Each row is a point. Two turns around zero, p and q, are shown by what they do to some points. Where does a point land after both, in the order given? Backwards means that the second turn is done in reverse. Each puzzle has new turns, and all numbers are rounded.
In the rows, 128 means zero.

Turn p:
[121 111] -> [129 110]
[ 84 120] -> [ 92 102]
[123 122] -> [126 120]
[166 177] -> [141 189]
[146 109] -> [153 119]
Turn q:
[130 151] -> [128 151]
[140  95] -> [143  96]
[124 137] -> [123 137]
[154 169] -> [150 172]
[92 89] -> [96 85]
Where do these land?
q, then p backwards: [108 125] -> [108 132]
q, then p: [114 139] -> [110 130]
p, then q: [171  86] -> [187 115]
p, then q backwards: [118 162] -> [107 157]

Turn p:
[121 113 147  95] -> [130 110 141  93]
[131 139 132 221] -> [106 129 133 219]
[164 111 116 151] -> [147 109 100 156]
[136 144 123 106] -> [146 144 128 112]
[100 122 113  99] -> [108 138 121  92]
[116 137 138  96] -> [131 136 144  96]
Turn q:
[130 122 109 125] -> [131 125 110 119]
[107 179 126 109] -> [104 177 138 110]
[108 113 130 157] -> [116 118 116 161]
[167 115 165 156] -> [168 109 160 158]
[128 143  73  84] -> [123 147  91  69]
[129  96 165 137] -> [126  91 153 150]
Where do these land?
q, then p: [180 168 144  98] -> [190 128 164 110]
p, then q: [122  98 101 164] -> [111 125  81 150]
p, then q: [ 89 134 124  93] -> [ 94 140 148  95]
p, then q backwards: [127 125 127 174] -> [104 119 142 164]
q, then p: [122 115 144 111] -> [117 109 138 114]

Turn p:
[108 152 127 142 108  85 108 145] -> [ 97 147 113 120 101  94 112 146]
[147  93 133 127 109 135 225 127] -> [152 109 184 114 124 120 210 109]
[111 158 130 149 117 143 130  50] -> [ 98 146 122 154 105 159 126  60]
[116 150 135 141 108 156 101 145] -> [111 139 129 130 108 160 106 155]
[111  83 144 123 129 137  95 149] -> [120  80 135 132 141 128  99 156]
[163 151 136 110 131 117 145 124] -> [157 159 139 112 131 119 129 112]
[115 135 107 108 171 149 121 100] -> [125 132  98 139 173 153 128 104]
[120 105  95 153 110 105  96 160] -> [122 100  91 129  98 106 124 168]
[148 115 136 101 117 123 105 139] -> [148 115 131 102 130 123  99 135]
[107 119 122 128 132 136 189 146] -> [115 126 151 123 144 127 188 138]
[160 146 143 126 177 121  96 123] -> [160 155 116 154 156 119  89 124]
Turn q:
[150 143 110 126 146 163 129 149] -> [141 146 134 141 136 170 124 150]
[170 103 144 109 107 120 144 114] -> [181 113 132 116 109 108 128 131]
[129 113 140 137 172 150 122 131] -> [128 110 151 134 164 149 111 131]
[145 120 150  96 100 151 111 116] -> [156 124 142 100  95 144 120 107]
[ 94 121  99 171 148 139 115 182] -> [ 71 120 118 173 137 151 103 157]
[ 93 150 140 158 106 100 157 100] -> [101 132 128 145 126  85 173 101]
[173 133 144 108 102 106 104  88] -> [178 150 121 102 114 101 114  93]
[ 90 117  69 134 155 148 123 151] -> [ 86 113  88 140 149 172 127 153]
[107 152 156 115 116  75 147 120] -> [108 144 139 101 123  71 152 127]
Where do these land?
p, then q backwards: [110 140 152 100 139 101 151 107] -> [107 153 158 135 146 107 113 103]
p, then q: [118 109 139 127 101 105 144 129] -> [123 107 131 107 112  98 134 126]
p, then q backwards: [136 105 168 143 132 107 148 142] -> [138 124 173 148 131 115 153 138]
q, then p backwards: [134 134 113 115 124 130  98  82] -> [146 143 104  97 133 126 125  91]
p, then q backwards: [104 144 176 119  84 142  94 134] -> [110 125 159 113 131 141  83 181]
p, then q: [170 113 101 128 148  92  77 182] -> [142 159  84 133 119 117  68 182]
q, then p: [145 155  90 162 158 141 165 145] -> [137 162 128 173 130 135 164 170]
q, then p: [141 152  96 104 138 174 144 102] -> [161 149 139 128 143 176 163 121]
p, then q: [ 96  98 116 153 127 159 131 130] -> [113  81 132 157 122 143 135 138]

Turn p:
[141 108 113 156 173 103 141 144 157 147 171] -> [131  97 145 110 149  93 132 117 183 164 127]
[160 124 158  94 110 131 125 107 132 123  99] -> [156 145 126 101 121 160 106 127 111  98 116]
[162 110 117  95 143 139  87 103 128 139 154] -> [139 145  97 106 149 155  94 112 155 141 156]
[111 111 140  94 100 178 172  95 157 109 160] -> [117  94 121  92  83 186 161 134 133 113 159]
[ 86 127 136 182 113  94 119  79 121 148  99] -> [107 107 149 166 105 106 105  64  93 121 112]
[ 73 150 153 158 157 118 135 167 124  92 148] -> [ 92 111 184 154 161 107 166 151 117 129 144]
[131 169 130 100 142 132  91 156 131 145  96] -> [114 198 129 131 149 131 127 137 130 124 105]
[134 100 102 110 169  96 144 170 118 136 130] -> [116 113 109  98 166  86 121 158 143 145 107]
[114 156 127 141  93 109 166 170 116 123 172] -> [139 125 144 124 106  80 179 154 112 141 160]
[145 143 108 145 143 142 107  79 111 122  96] -> [141 131  98 168 145 154 118  88 124 117 109]
[125 138 132 107  95 126  97 138 145  99  76] -> [121 165 129 144 114 135 106 149 120  69 116]
[154 100 120 152  98 168 153 128  96 153 134] -> [162 105 103 140  88 143 122 145 114 174 124]
Turn q:
[146 103 108  72 113 155 154 105 122 154 106] -> [132 143  99  94 108 125 152 131 157 162  77]
[146 149 108 148 135 142 101 108 123 138 110] -> [141 148 121 152 124 137 112 128  98 121  98]
[ 51 103 135 148 154 136 100 163 137 116 126] -> [ 92  74 111 122 137 159  80 150 130 104 161]
[145 168 122 146 114  93  99 116 111 123  97] -> [133 147 143 165 124  88 121 143  98 100 108]
[144 106 123 152 132 108 101 117  78 114 135] -> [146  96 114 132 127 107 144 113  80 105 123]
[119 141 139 113  67 143 105 128 132 107 139] -> [136 156 136  90  93 103 101 130 126 113 149]
[121 149 130 151 163 135 120 121 142 116 144] -> [120 137 132 148 154 156 115 110 117 113 140]
[124 118 135  76  79 100 110 105 149 119 139] -> [139 144 116 100 112  68 109 111 169 121 132]
[153 183 111 154  65  96 192 132 133 163 130] -> [114 179 171 174  85  90 164 141 123 183 149]
[115 120 141  45 158 155 117 132 126 109 137] -> [120 138 102  59 176 133 122 131 160 116 111]
[136 107 112 143 144 116 126 157 139 105 132] -> [148 111 112 144 138 141 142 142 134 113 156]
[156 121 185 154 174 163 120 145 140 124 119] -> [158 106 178 122 157 186 124 124 126 111 114]
[119  97 120 154 133 138 121 158 124 190 142] -> [140  84 122 137 124 146 107 141 110 186 134]
[118 128 124 136 161 113 225 107 136 115 136] -> [ 75 131 136 154 134 154 198  98 162 142 139]
Where do these land?
p, then q backwards: [120 113 157 138 104 136  89 150  95 178 108] -> [120 177 116 148  97 153 107 125 130 181 132]
p, then q: [110 114 121 118 111 123 168 145 110 134 100] -> [116 107 114 118 109 104 150 169 124 125 125]
q, then p: [155 181 128 166 103 121 110 143 143  95 135] -> [175 142 161 155 153 122 156 130 110 132 167]
p, then q: [ 98 171 146 152 125 142 119 120 105 123 159] -> [100 120 159 129 127 140 145  89  99 156 139]
q, then p: [190 123 135 130 136 128 162  88  90 102 162] -> [168  93 104 100 132 150 170  92  89 116 103]
p, then q: [119 142 120 138 138 167 114 154 146  94 133] -> [122 127 151 139 126 173 123 138 136 133 167]
p, then q: [172 161  86 153 111 145  91 134 144 160 117] -> [147 182 146 193 108 126 109 130 122 136 127]
q, then p backwards: [141 106 139 153 167 100 142 128 102 116 135] -> [113 145 129 151 151 124 159 103 113  92 135]
q, then p: [ 82  92 101 136 128 115  93 110 129 146 114] -> [102 118  97 160 112 104  79 129 144 119 139]
q, then p: [101  88 146  65 157 109 152 132 115 106  77] -> [ 76  96 130  94 125 121 127 166 160  76  88]
q, then p: [125 128 115 118 100 132 157 108 211 112 141] -> [136 154 150 135  83 138 159  88 181 109 153]
p, then q: [ 95 142 170 114 136 129 168 102 159 146 130] -> [ 92 127 146  75 108 125 140 112 156 126  99]
p, then q: [158 104  99  82 149 116 100 150 116 152 153] -> [137 153  86 144 180 115  98 146 140 153 128]
